Each point is reached from the start by the listed moves, each made once or not at all, plus a little noise. Say if it took an odd or an even number of moves. Then give how often each move was made.

Moves:
(1): [ 3.7 -1.6  4.0]
(2): [1.0 3.3 1.2]
(3): [-6.4 -3.7  1.3]
Start: [2.8 4.3 1.2]
Points:
[-2.5  3.5  3.5] => even (0, 1, 1)
[8.0 5.9 6.9] => even (1, 1, 0)
[-4.0  0.6  2.5] => odd (0, 0, 1)

Moves:
(1): [ 0.0  1.4 -2.5  0.9  0.2 -1.6  6.8 -2.3 -2.2 -1.3  1.9 -1.3  0.0]
(2): [-3.2  3.5  2.2  1.0 -0.5 -3.7 -0.5 -1.9  2.5 -0.1 -2.6  2.7 -1.6]
(3): [ 0.8  1.4 -1.9 -1.1  0.0  0.5 -2.4  0.4  0.2  2.3  0.1  1.2  2.1]
(4): [-7.4  0.5  2.8  2.2  4.0  0.0 -3.4 -2.1  4.3  3.1  0.1  4.4  4.1]
(5): [ 1.0 -0.4 -0.3 -0.1  5.0  0.5 -0.3  0.3 -0.2 -1.5  1.0 -1.1  1.1]
(6): [-0.9  3.0 -0.4  2.3  0.4  1.2 -0.8  1.9 -0.1  2.3 -3.6  2.7 -2.5]
(7): [-1.6  5.7  3.9  1.9 -1.5 -1.4  5.5  0.7  2.1  1.9 -0.8  1.3 -0.1]
(8): [ 0.9 -3.6 -2.0 -4.9  0.1  1.2 -1.5  1.8  0.8 -1.2  1.9  2.0 -0.2]
(9): [-0.3  2.3 -1.5  2.3 -0.3 -2.0  2.6  0.2  1.9 -0.8 -2.0  1.5  0.7]
(10): [-3.1  1.5 -1.3 -3.7 -0.6 -0.1 -1.1 -1.4  1.5  0.2 -4.0  0.3  0.5]
(11): [-1.0  0.3 -2.5  1.2  2.3  2.7 -7.0 -0.2  6.1  0.9  1.5  4.0 -0.1]
Start: [-1.1  1.5 -1.2 -2.7 -1.2  0.9  1.1  0.5 -5.7 -0.3  1.3 -0.6 -1.8]
Points:
[-3.7  5.0 -7.7 -2.0  5.9 -2.3  0.9 -1.3  3.2 -4.0  3.3  7.5 -2.1] => even (1, 1, 0, 0, 1, 0, 0, 1, 1, 0, 1)
[-11.8   5.1  -5.4  -1.9  10.0   2.3  -4.0  -5.2   3.9   1.1   2.4   5.2
   3.7] => odd (1, 0, 0, 1, 1, 0, 0, 0, 0, 1, 1)
[-6.1 10.3 -5.9 -3.7  3.7  3.1 -1.6  3.8  6.2  1.6 -4.8 10.2 -3.2] => odd (0, 0, 0, 0, 1, 1, 1, 1, 1, 1, 1)
[-5.0  9.6 -9.9 -0.8  0.6 -0.8 -1.4  0.0  4.3  2.5 -1.2 12.0 -3.9] => odd (1, 1, 1, 0, 0, 1, 0, 1, 1, 0, 1)
[-9.1  6.9 -3.6  5.7  9.9  3.7 -7.7 -0.1  6.2  4.3 -1.3 10.5  1.6] => odd (0, 0, 0, 1, 1, 1, 0, 0, 1, 0, 1)
[-14.3  13.1  -1.6   0.3   6.7  -2.7  -4.7  -1.8   4.7   5.3 -10.1  10.4
   2.3] => odd (0, 1, 1, 1, 1, 1, 0, 0, 1, 1, 0)
[-8.6  3.5 -3.9  1.4 10.5  3.1 -2.6 -4.0  2.1  1.3  5.7  6.2  3.6] => even (1, 0, 0, 1, 1, 0, 0, 0, 0, 0, 1)
